Each row of a before or after table is a point. The points were changed in one or more steps. Then noise was added and the rows were shuffled. The steps act on how far a point lies along the listed directions, d1 being the first. What was done? A step turns or swaps two directions, mirrors them in a line or flattens them onto one, adds a multiple of one to another, or multiplies one. Angles are multiples of 10 degrees, from the lower direction toward the higher: turns from -170 to 170, lines from 10 to 170 but not 90. Use the fewest steps. Two steps may share a direction if one is a turn and the other turns, adds or multiplies; they go together, in the order done. Otherwise the lowest direction goes first.

Directions:
(1): [-6.0  2.3  3.4]
(2): [ 0.5 -5.6  4.7]
(3): [4.1 4.1 4.5]
Before:
[[-4.2 -2.7  8.7]
 [-2.0  1.8  8.8]
 [-2.9 -2.8 -3.1]
 [-2.5 -5.0 -3.1]
 [ 7.7  1.2 -1.2]
 [-1.4 -2.7  0.5]
 [-2.8  0.9  3.8]
 [ 1.8 -0.7  7.2]
 [ 5.7  2.0 -2.9]
 [-1.0 -1.7 -1.7]
 [-4.1  0.0  4.8]]
After, 11 rows:
[[ 0.4  3.5  3.8]
 [ 7.3 -9.0  5.3]
 [ 6.3 -8.8  0.0]
 [-0.6  3.0  5.7]
 [ 1.8 -7.9  0.0]
 [-7.1  0.7 -5.3]
 [ 0.8 -0.8  3.0]
 [ 4.5 -3.7  1.1]
 [-0.3  1.5  1.9]
 [ 5.8 -4.6  2.3]
 [-5.9  2.6 -5.1]]
Steps: add 0.5 times d1 to d2; turn d1 and d3 by 150 degrees

Directions:
(1): [ 3.6  5.3 -0.9  5.2 -2.3  5.7]
(2): [-3.4  8.0 -2.8 -0.9  1.2 -4.5]
Before, 9 rows:
[[  1.3  -7.6  -2.0  -2.5   1.6  -1.0]
 [  1.5   2.8   2.1   1.9  -2.0   3.6]
 [ -0.5  -3.0   1.3  -0.5   1.0  -0.9]
 [  3.5  -5.5  -0.6  -1.6  -1.7   1.5]
 [ -8.6  -1.4  -1.7  -3.8   2.0 -10.2]
 [  1.8   2.5  -0.3   3.3   1.9   1.3]
 [ -0.1   2.8   0.9   1.6   0.3   1.0]
 [  2.9   1.4   0.1   1.3  -2.3   4.1]
 [-10.5  -1.4  -0.6  -9.5   5.4 -16.7]]
After, 9 rows:
[[  0.3   2.0   1.4   1.6   0.1   2.1]
 [ -1.1  -2.2   1.4  -0.5   1.8  -2.0]
 [ -8.4   5.6  -3.4  -2.2   1.7  -9.9]
 [  3.2  -1.5   0.8   0.2  -2.1   4.5]
 [  1.7  -5.6  -0.6  -2.9  -1.0  -0.7]
 [ -0.5  -5.8  -2.9  -3.6   2.3  -2.9]
 [  2.3   0.1   2.7   0.7  -1.9   4.4]
 [  2.3   0.6   0.6   3.8   1.1   1.7]
 [-10.2   9.1  -3.3  -6.4   4.5 -15.7]]
Steps: turn d1 and d2 by -30 degrees

Directions:
(1): [ 5.0  1.3  0.2 -5.0  1.5 -7.4  1.2  5.6]
(2): [-0.1  4.9 -3.2  6.6 -0.5  0.1 -5.1  6.1]
Before:
[[  0.0   4.0  -2.3   1.1   1.2  -0.9  -1.9  10.4]
 [  1.3   0.7  -3.6   1.4  -2.9  -0.9  -0.6   0.7]
 [ -0.9   2.9  -2.6   5.4  -0.3   1.3  -4.2   2.5]
 [  6.6  -5.2   7.2 -14.9   3.4  -6.6  10.0  -2.6]
 [ -3.4   0.0  -2.1   3.3  -1.3   4.7  -3.0  -1.6]
 [  2.0   1.1  -1.1  -5.8   3.4  -7.8   3.9   1.2]
 [  3.9   2.5   0.7   0.5   0.4  -4.9  -1.9   4.6]
 [  4.5   0.9   2.8  -4.7   1.5  -7.0   4.0   2.0]
 [ -1.3   5.4  -5.0   9.0  -0.6   2.8  -6.3   3.1]
 [  4.9   0.1  -0.3  -6.7   2.6  -9.8   0.7   4.0]
 [  3.7  -1.4   1.5  -4.8  -0.5  -8.7   2.5   6.2]
 [ -3.2   1.7   2.9   7.7  -1.9   1.7  -0.5  -0.7]
 [ -5.0  -1.6   0.8   2.7  -1.6   5.1  -4.1  -2.8]]
After (13 x 8):
[[  1.9   3.3  -2.4   1.9   0.7  -2.8  -3.1   5.4]
 [ -1.0   3.7   2.2   7.2  -1.3  -1.6  -1.2   3.2]
 [  4.3  -0.1   2.6  -3.5   0.6  -5.3   0.9   1.6]
 [  2.2   0.3  -3.3  -0.1  -2.5  -2.2   0.0   0.9]
 [ -3.5   1.3  -0.7   4.5  -1.4   2.8  -6.4   2.2]
 [  2.0   1.6  -0.3  -5.1   2.2  -4.0   1.8   9.0]
 [ -0.7  -2.1   0.3  -6.4   3.0  -4.0   6.0  -4.9]
 [  1.5  -5.6   3.7  -7.2  -0.8  -5.3   5.6  -0.8]
 [  1.9  -2.4   4.2  -5.4   1.0  -3.0   6.1  -4.3]
 [  2.3  -4.5   2.0  -9.2   2.2  -5.9   4.1  -3.8]
 [  3.6   6.1  -4.6   3.7   0.8  -4.5  -4.7   8.0]
 [ -1.5   2.3  -3.2   3.7  -0.8   1.7  -4.3   2.7]
 [ -1.0  -8.7   7.8  -9.0   1.3   4.9   9.7 -13.0]]
Steps: turn d1 and d2 by -50 degrees

Directions:
(1): [ 1.9 -3.4 -2.0 -6.6  2.2  5.7  0.7 -4.2 -5.7 -4.2  5.2]
(2): [ 6.8  6.6  1.3  1.2  2.2  3.9 -2.8 -0.5  2.1  6.1  5.7]
(3): [-1.0  0.6 -4.0 -3.1  1.4  8.1 -2.1  8.2  2.2 -0.2 -4.9]
(4): [ 1.0  3.8 -2.6 -3.5 -1.1 -3.6  0.7  1.6  7.8 -7.9  4.5]
(5): [ 0.1  0.9 -4.7 -1.3  8.3 -1.6 -1.1 -7.3  3.6  1.0 -5.6]
Before (9 x 11):
[[  1.0  -4.7   3.8  -4.4  -1.8  -1.5   2.0  -6.1  -3.3  -3.1   9.9]
 [ -5.4  -4.0   3.1   3.3  -7.8  -1.1   0.8   7.5  -3.6   3.1  -4.3]
 [ -3.1   4.0  -3.2   0.3   0.2   1.3   0.4   5.6   3.6  -2.1   0.7]
 [ -2.2  -7.7  -3.2  -2.0   3.6   2.6  -1.3  -0.7   0.3   2.9  -7.9]
 [ -4.2  -1.0  -0.6   0.8  -1.2   1.8  -4.1   2.8  -1.2   1.0  -6.8]
 [ -1.6   1.5   2.5   4.4  -5.9   1.8   0.4   8.0  -1.7   5.4  -1.1]
 [ -2.5   2.7   1.1   1.9   2.6   2.7  -1.5   1.5   3.0   5.1  -2.8]
 [ -1.4   0.6   4.4   6.4  -6.9 -12.3   3.9  -0.9   3.0  -1.5   3.3]
 [  1.9  -8.1  -0.9  -6.4   3.5   4.1   0.1  -9.3  -8.1  -9.0   6.0]]
After (9 x 11):
[[ -2.4  -0.9  -2.7  -2.1   2.8   4.2   1.2  -2.8  -5.0  -0.7   1.9]
 [  4.5   0.3  -0.7  -1.2  -0.2   6.5  -2.9   6.5   5.1   4.8   1.5]
 [  0.6   3.6  -3.6  -3.7   0.8   5.2  -5.5   1.8   1.9  -1.8  -0.3]
 [  0.9   0.3   7.2  13.4   1.1  -3.0  -3.4   0.5   0.6  11.3  -6.8]
 [  0.6   2.9  -7.8  -5.7   5.9   1.7  -2.7  -2.3   6.6  -1.7  -2.8]
 [ -3.1   0.0  -7.3  -5.2   4.2  -0.2   2.2  -0.2   4.3  -6.0  -2.9]
 [ -3.3  -0.3  -0.4  -3.6   0.0   3.6   0.4   4.1   1.0  -3.4   1.8]
 [ -2.2  -1.8   4.8   5.7   0.8  -8.7   0.8  -4.3   2.4   6.9  -4.0]
 [  3.0   1.5  -1.3  -2.1   2.3  -8.8   2.8 -10.3   3.5  -4.8   6.7]]
Steps: turn d3 and d4 by 40 degrees; turn d1 and d4 by -130 degrees; turn d2 and d5 by -150 degrees

Directions:
(1): [-3.5 -5.3  1.9  2.4  1.5  3.3 -0.8  8.8  9.2 -0.8  1.6  1.9 -2.6  2.9]
(2): [-3.5  8.1  2.7  3.8  6.9 -2.7  7.8  4.3 -2.1  0.2 -1.8 -1.4 -1.7  1.3]
(3): [ 5.1  6.3  3.5  3.2 -5.6 -2.1 -4.0  1.4  2.8  3.0  0.0 -1.8  3.1  8.8]
(4): [-3.1 -6.0  6.7  4.5 -2.5  0.2 -1.2 -1.2 -5.7 -4.4 -4.1 -6.7 -2.6  2.8]
(5): [-0.4 -2.7  3.5 -5.0 -2.5 -4.1  4.9 -0.8 -2.2 -2.6 -1.4 10.2 -0.6  6.3]
(6): [ 7.3 -4.0 -6.9  3.8  4.8  2.6  1.1  2.5 -2.9 -0.5 -6.7  1.2  2.4  4.2]
Before, 14 rows:
[[-0.3 -5.2 -0.4  3.1  3.6  3.1  1.8 -0.8 -2.4 -1.5 -3.2  0.4 -3.0  0.5]
 [ 4.5 -6.8 -8.4  1.9  5.9  2.8 -2.0 -0.2 -4.3 -2.4 -4.6 -0.9 -0.7 -6.5]
 [-5.4 -5.9  1.9 -2.0  6.7 -1.7  7.1  5.2  3.9 -1.8  1.4 10.7 -2.5  2.7]
 [ 5.4  7.1 -3.1 -4.4 -2.7  0.6 -4.1 -1.3  3.7  6.9  1.4  2.5  4.3  3.2]
 [12.1  1.9 -6.5 -1.4 -1.4 -0.1 -3.8  1.2  3.6  1.0  2.6  8.1  4.4  3.8]
 [ 9.3 -5.1 -9.9  0.9 -0.9  2.3 -5.0  6.7  7.3  2.9 -1.2  8.0  4.9  8.8]
 [-0.6 -7.2  4.2 -3.1 -6.4  0.2 -1.2 -1.4 -0.1 -4.4  0.6  5.4 -1.7  8.5]
 [ 0.1 -8.7  0.3  4.0  0.5  7.5 -5.7  0.7  5.4 -1.8 -2.6 -0.9 -3.1  2.3]
 [-2.3 -0.7  1.2 -3.4 -1.8 -1.4 -0.6 -4.6 -5.0 -0.7  1.7 -0.8  1.6 -1.6]
 [-1.1 -8.1  2.1 -3.5 -4.3 -0.2 -2.8 -7.0  1.4 -5.7  1.7 -0.8 -1.9 -4.0]
 [ 2.3  9.8  0.3 -1.3 -0.8 -4.6  4.3 -3.0 -0.5  3.0 -1.4  6.7  2.8  4.9]
 [-0.3 -1.1  4.0 -0.4 -8.0 -3.2 -7.6  0.6  2.1  1.5  2.4 -4.3  2.3  3.5]
 [ 0.6 -2.1  0.5 -1.8 -0.6 -3.4  4.3 -3.2 -5.8 -6.1 -3.0  5.0  0.7  2.6]
 [-7.7  3.2 -3.0 -1.2  7.8  1.4  3.6  5.0  4.2  2.5  5.9  4.9 -0.8 -6.7]]
After:
[[  5.1  -7.9  -8.9   1.1   4.4   2.4  -2.0  -2.1  -4.8  -2.4  -4.7  -0.4
   -0.8  -6.6]
 [ -1.9   1.5   3.7   2.9  -4.1  -2.4  -6.5   3.3   2.6   2.3   2.0  -8.0
    2.2   1.7]
 [  4.1   9.2  -3.6  -2.6  -1.3   0.3  -3.1  -0.2   3.8   7.3   1.7   0.5
    4.2   2.2]
 [  8.3   3.3 -10.8   7.0   6.7   3.1  -2.6   9.4   5.9   5.7  -1.7  -1.0
    4.3   4.5]
 [  0.9  11.0   0.7  -0.3   0.0  -4.2   5.2  -2.7  -0.5   3.7  -0.7   5.5
    2.2   3.4]
 [ -3.2  -0.4   2.0   2.9   2.6   0.8  -1.4  -3.1   2.2  -3.9   1.3  -9.6
   -3.0  -7.7]
 [ -5.5  -4.4  -2.9  -5.4   2.8   1.5   1.8   2.4   4.1   0.9   5.6  12.1
    0.2  -2.9]
 [ -5.6  -1.6   0.4   1.5  11.0  -1.0   8.8   7.5   3.7  -0.9   1.2   6.1
   -2.7   0.8]
 [  0.3  -5.1  -0.3   2.5   3.6   2.7   1.9  -1.3  -2.7  -1.5  -3.1   0.3
   -2.2   0.7]
 [ 10.1   9.5  -6.9   4.0   4.1   0.0  -1.7   3.7   3.2   2.2   2.0   0.5
    3.2   0.6]
 [ -3.8   5.4   2.6   7.0   4.8   2.0   1.4   4.5   0.5  -1.1  -0.4  -8.2
   -3.1   3.7]
 [ -3.5   1.9   1.4  -1.3   0.6  -0.9   0.3  -3.1  -4.1  -0.3   2.0  -3.8
    0.7  -3.0]
 [ -1.6   4.4   0.1   3.0   4.4  -3.0   5.9  -0.1  -5.6  -4.4  -2.8  -2.1
   -0.4  -0.2]
 [ -0.2  -6.5  -0.2   6.4   3.2   7.6  -4.6   1.8   4.7  -1.0  -2.9  -3.2
   -2.9   0.7]]
Steps: turn d1 and d6 by 10 degrees; swap d2 and d5
